Each row of a before or after table is a point. The points were changed in one or more steps. Then noise was added and the rows were shuffled. The steps act on columns, c1 being the first. Write out the steps. A step turns or swaps two columns, mirrors them in a line or flattens them onto one, adds a multiple of one to another, or multiplies or shifts one. Angles are multiples of 10 degrees, from the lower column toward the higher: turns from -170 to 170, lines from 10 to 170 but not 90. Use the fewest steps. Two steps may share a column if one is a turn and the other turns, adds or multiplies; they go together, in the order done. Otherwise the lowest column goes first.

Before (8 x 3):
65	-9	8
40	-27	-12
24	93	-64
56	2	21
-19	30	57
-37	7	-46
-63	-23	-45
-40	26	-20
After, 8 rows:
-68	-1	-17
26	0	-14
66	-14	63
-134	4	-44
76	10	13
-69	3	-59
-105	-3	-45
98	9	23
Steps: add 1.5 times c3 to c1; multiply c2 by 0

Before, 10 rows:
39	0	-17	-15	179	6	34	-24
-16	-2	11	-51	-18	-8	7	-106
-39	-35	2	-49	69	26	41	-14
-6	29	39	-49	-30	11	52	-44
-29	48	70	84	34	-18	26	-13
85	-5	-2	116	-20	31	49	-17
33	-35	-7	-42	-39	-18	44	-2
-2	12	-25	-51	49	34	30	-29
-51	17	-15	-54	-31	-21	7	-14
41	-24	7	-25	-31	22	-48	-5
After (10 x 8):
-51	-54	-8	-15	-78	9	-10	-76
-25	-74	-26	42	-26	-22	41	14
86	-2	-55	-31	14	33	-49	-22
-53	-34	15	-51	-8	-30	0	-24
112	-54	18	85	-39	-7	-46	12
-50	-22	-20	-7	-47	-15	-65	-20
-16	-53	25	37	40	177	-26	-11
-44	-87	22	33	-4	-40	-42	-15
-50	-86	11	-38	-1	74	-43	9
-50	-38	35	0	-24	62	-18	5
Steps: swap c1 and c4; shift c2 by -50; turn c3 and c7 by -160 degrees; turn c6 and c8 by 50 degrees; turn c5 and c6 by 70 degrees

Before:
56	1	-44	-1	-43	11	74	1	-44	1	57	-28
6	19	-15	21	-52	39	134	-17	2	32	31	17
41	51	15	-21	-84	53	38	22	-19	9	21	4
-21	55	-3	53	-23	24	20	18	-24	-9	7	-75
-22	32	-46	-5	-50	32	18	-24	-10	47	52	3
69	4	17	40	-16	23	19	-23	9	71	32	11
-57	-42	46	-35	70	-20	-77	36	63	-29	-31	-52
21	48	5	-4	20	-16	-17	16	87	-21	32	-55
12	-26	-21	-34	35	-7	-34	-77	64	41	-106	-16
15	43	-16	9	24	75	27	7	-8	-28	40	-9
33	-86	-17	-37	20	54	-25	-53	117	81	-64	-59
After:
-17	10	30	43	-13	72	-74	9	-27	-22	29	-19
28	-8	-3	63	-53	-8	-11	31	-65	37	9	67
27	37	-25	19	-41	24	-160	4	-38	149	29	-22
55	-40	-26	8	-28	51	-4	-6	-50	55	41	9
28	27	-25	-15	90	54	-41	81	75	-81	-69	11
11	-39	74	-33	73	-59	96	9	25	-79	-32	61
-11	-17	-33	-14	36	4	5	68	27	-68	-109	-34
-17	33	-71	8	-22	57	-77	19	-89	88	50	24
42	31	-75	3	-57	-3	-58	18	-50	-7	49	-17
-26	-39	8	-2	-30	12	32	22	48	-10	35	56
26	40	24	-26	-84	64	-47	-19	-58	36	19	10
Steps: mirror c1 and c6 in the line at 60 degrees; mirror c2 and c5 in the line at 120 degrees; multiply c3 by 1.6; turn c8 and c12 by 140 degrees; add 0.3 times c8 to c4; multiply c7 by 1.6; turn c7 and c10 by 130 degrees; shift c9 by -40

Before (9 x 20):
11	-50	29	-42	-33	24	-4	-31	28	7	-2	-10	4	17	50	26	0	-51	53	18
17	-75	4	-26	150	-57	-19	-99	37	7	4	11	6	-36	103	17	14	-9	41	7
-9	-36	-35	-36	47	23	-4	-15	-220	-5	-23	-9	19	-46	2	22	109	10	-77	-10
-72	-80	-10	-35	26	-2	-18	-21	-17	38	21	-25	-62	-33	84	4	0	3	-114	39
-33	-24	-37	-34	-14	30	-20	-41	-86	-4	24	-27	24	-30	26	-44	20	-53	55	-81
14	1	-24	-21	-33	-15	68	-59	32	65	13	-13	26	57	7	21	-13	-73	27	-2
2	98	-26	-48	-30	-98	-1	-69	5	-4	24	135	-36	31	8	18	15	-7	6	-11
11	-50	-1	34	-28	40	-28	-88	32	-2	-40	4	4	-10	0	21	1	9	48	36
5	-71	-31	-44	-29	39	7	-13	3	34	-14	-30	-5	-51	52	-37	3	7	4	16
After, 9 rows:
11	19	-30	-35	-26	-104	-7	-86	-3	1	24	-165	-4	3	14	-20	-2	-7	0	-15
16	48	-13	-42	20	-3	-23	-27	-27	39	17	72	43	45	85	90	-19	-2	-113	31
-2	4	-39	-35	-5	34	-23	-10	-102	-1	25	33	-39	43	27	51	26	-47	49	-76
-64	35	-33	-47	-31	33	14	6	0	29	-7	64	10	52	48	65	-7	8	1	10
9	27	-3	24	-29	36	-29	-58	19	-9	-37	24	-28	51	-3	-38	1	15	44	21
9	36	25	-41	-28	20	6	-34	14	12	-1	44	-13	-1	49	-21	-4	-45	54	20
-60	-4	-25	-24	-46	-24	77	-62	15	75	10	5	-62	-16	8	55	-7	-60	24	0
24	10	-26	-33	42	17	-1	17	-224	1	-26	20	-18	46	13	-19	19	9	-72	-32
-11	62	4	-17	139	-58	-23	-48	26	3	0	41	-34	83	112	-16	-2	-3	38	8
Steps: add -1.5 times c10 to c16; turn c1 and c16 by -140 degrees; turn c2 and c12 by -140 degrees; turn c8 and c14 by -150 degrees; turn c8 and c13 by -150 degrees; shift c9 by -10; flatten c17 and c20 onto the line at 110 degrees

Before:
74	63	30	-11	-32	74	-24	-20	-28	-17	-24	-32	-21	-21	60	-12	44	8	60	-20	-44	35	8	27	-6	-1	13	18	36	30	25	18	-35	-66	-75	-24	-45	-39	6	-24	5	36	24	-9	-30	36	-16	71
2	-4	56	-37	-76	-1	90	66	-20	43	-6	-102	82	65	58	54	44	-94	37	-26	8	-20	-46	-84	22	3	48	-57	38	-51	-17	-9	22	-26	-72	-3	-71	42	17	25	-34	45	37	-14	-50	-30	57	73
1	-45	-51	-15	44	38	-28	72	-49	16	74	-13	-30	57	-51	-7	-38	21	-7	-17	-41	69	0	22	25	-11	50	-21	-38	11	-28	-4	57	11	4	-76	13	-38	52	4	-5	49	17	-24	-10	52	52	-64
-25	-20	-6	78	49	36	-2	4	-6	43	78	-14	11	61	-36	-63	52	22	8	22	-100	-3	-5	4	-53	21	-10	60	25	12	-3	77	-19	16	58	13	2	43	-66	-27	-77	59	-78	55	-28	-50	77	26
-55	3	-80	-59	-11	-38	8	54	-7	-16	-49	-39	49	-55	52	-30	-61	33	-37	70	-30	-16	5	-39	-34	38	52	53	29	-48	-5	16	2	35	-21	-56	-27	-48	-26	-47	-16	28	-38	25	-46	-62	-23	-54
55	-45	-2	-33	48	70	16	51	-66	50	-50	-21	13	-52	-37	-59	-42	-68	-63	-20	-24	-61	77	-55	24	25	48	-5	65	-68	-3	13	-28	-34	51	7	-14	-7	-28	-23	35	39	-29	92	81	60	-11	30
-25	-51	-76	42	-50	66	-37	-8	-87	-1	-43	-87	64	-55	6	35	-17	-73	-64	13	-39	-50	6	35	11	-19	28	-30	47	-53	-54	-45	49	39	3	-65	-2	24	-20	57	48	-6	11	23	51	-36	-9	-33
0	-36	-70	-18	29	-18	-14	12	-6	-19	-22	-37	22	-62	-23	18	58	-2	26	49	-17	-26	69	20	-76	-3	59	21	-17	-8	-21	-5	22	42	-55	18	9	-56	16	-29	28	-67	-74	66	33	3	-25	-39
10	-32	32	9	-28	64	-11	53	-102	83	30	21	38	-34	40	47	-57	35	60	5	42	-16	-24	-80	-8	-19	-12	-6	2	-13	-46	38	0	-73	-12	8	-11	11	8	49	-22	1	-3	-12	3	-41	59	-44
69	51	-1	-49	-20	-51	71	-36	-40	-31	88	-40	-1	-29	35	-66	-1	-44	-35	96	-23	-8	-15	-3	46	-67	25	0	-52	-18	74	35	46	-49	16	-12	-77	16	20	-23	23	-4	-7	38	-1	64	-11	-35
-20	63	-52	62	6	26	34	-52	20	25	37	-44	77	58	-39	54	32	-25	69	11	-38	24	20	45	-2	-21	10	3	54	7	-60	-11	-31	-69	25	-80	57	-74	-20	14	11	0	29	54	-9	75	96	-60
10	-53	36	19	-62	54	82	28	-73	1	36	-27	65	-45	-12	45	-1	-57	16	36	30	-39	83	-55	0	-67	6	12	53	-57	71	69	34	-54	-20	-32	7	43	-11	67	-70	-12	-59	67	-25	-25	-7	29
21	69	52	35	-61	37	22	42	6	68	-33	13	22	-34	-8	16	-13	-38	-17	-30	-40	69	7	-84	-85	-76	17	21	70	42	-31	-15	-24	-64	61	-58	-2	48	-43	14	-35	48	39	54	12	-55	47	40
80	-39	-50	16	25	33	15	-55	-46	41	-29	29	-25	-56	48	-53	-29	-95	-2	98	26	36	9	54	54	-38	-60	-36	54	46	-41	49	-32	70	-36	3	-38	-12	-23	-29	44	-76	1	-5	57	3	-31	-40
After (14 x 48):
64	48	-4	-66	-20	-54	74	-43	-42	-41	89	-41	6	-33	37	-62	3	-46	-13	106	-30	-8	-10	24	49	-63	10	-3	-54	-19	70	22	45	-49	20	-9	81	29	17	-24	-1	1	0	38	-3	64	-15	-39
1	-11	60	-16	-80	-8	92	66	-35	39	-7	-104	29	60	55	54	45	-92	53	-31	4	-30	-49	-30	29	5	22	-110	36	-44	-17	31	9	-30	8	-10	84	12	-75	28	-75	47	32	-10	-49	-25	49	77
13	-33	30	31	-31	72	-10	50	-105	85	23	13	33	-30	30	39	-53	29	45	6	36	-10	-23	-14	-8	-24	4	-20	0	-16	-50	33	6	-59	10	3	12	0	-6	50	-81	-5	-5	-13	8	-42	59	-45
-21	60	-57	88	2	29	42	-50	19	34	32	-58	40	61	-40	60	31	-34	85	10	-32	28	24	12	-1	-23	-5	4	52	-2	-55	33	-22	-73	-20	-86	-87	48	21	13	46	-5	38	48	-8	83	97	-57
21	77	54	35	-73	39	18	46	2	74	-26	5	4	-34	-7	15	-14	-36	-8	-37	-34	70	0	-38	-86	-82	-3	38	68	43	-26	-5	-38	-62	-51	-56	21	-43	52	9	-84	41	38	59	12	-55	47	42
50	-40	-1	-63	57	62	11	50	-57	48	-45	-24	13	-57	-34	-60	-45	-68	-51	-16	-28	-57	78	32	26	29	21	-1	63	-65	5	24	-30	-36	-36	12	10	17	51	-10	-53	49	-28	96	81	51	-17	23
78	-40	-52	15	15	31	13	-57	-38	37	-27	31	13	-58	49	-60	-22	-101	-10	96	27	44	12	44	53	-39	-26	-80	54	41	-46	18	-30	70	-16	3	29	30	-31	-38	52	-65	6	1	67	7	-29	-38
5	-53	41	30	-53	63	80	30	-70	5	24	-38	64	-43	-10	48	-5	-60	21	44	33	-37	80	-63	-2	-72	6	25	48	-59	71	71	29	-61	-4	-23	21	-48	-17	69	-57	-10	-59	60	-24	-28	-4	29
-54	0	-81	-65	-10	-39	7	57	-8	-21	-46	-40	28	-51	44	-34	-64	30	14	70	-29	-20	-1	-20	-34	40	16	104	28	-50	-8	39	-1	34	-28	-53	-1	51	-26	-54	-53	27	-37	18	-47	-58	-24	-52
0	-38	-48	-6	45	36	-27	75	-37	15	73	-11	-17	50	-51	-10	-35	24	39	-14	-36	73	1	-7	32	-15	24	-37	-38	10	-31	-17	54	9	52	-78	-30	21	8	1	21	42	25	-31	-15	47	51	-65
73	72	28	9	-30	73	-28	-16	-16	-19	-16	-31	-6	-22	60	-5	48	5	66	-22	-35	22	11	6	-2	-7	4	42	41	31	24	5	-41	-67	6	-20	18	53	-66	-16	24	48	37	-12	-26	34	-23	71
-31	-19	0	70	49	36	-2	1	-6	39	81	-6	40	65	-37	-58	52	14	-24	20	-100	7	-2	-72	-66	9	-12	124	28	13	-5	52	-11	3	-68	11	20	-37	52	-17	13	58	-77	59	-28	-48	76	25
-1	-37	-67	-19	32	-14	-16	14	-2	-22	-27	-42	3	-59	-21	17	58	-6	20	41	-15	-12	71	21	-77	2	22	38	-14	-7	-20	5	29	41	10	29	-44	46	-56	-32	19	-69	-77	56	36	9	-31	-46
-22	-50	-81	23	-51	75	-45	-5	-78	1	-34	-90	0	-52	8	33	-18	-77	-39	17	-37	-54	0	45	20	-23	5	-50	46	-56	-49	5	51	36	-25	-56	19	-20	7	55	25	-3	7	12	57	-39	-17	-29
Steps: add -0.5 times c36 to c19; turn c4 and c19 by -20 degrees; flatten c13 and c32 onto the line at 50 degrees; swap c24 and c41; multiply c27 by 0.4; multiply c28 by 2; swap c35 and c39; turn c37 and c38 by -150 degrees
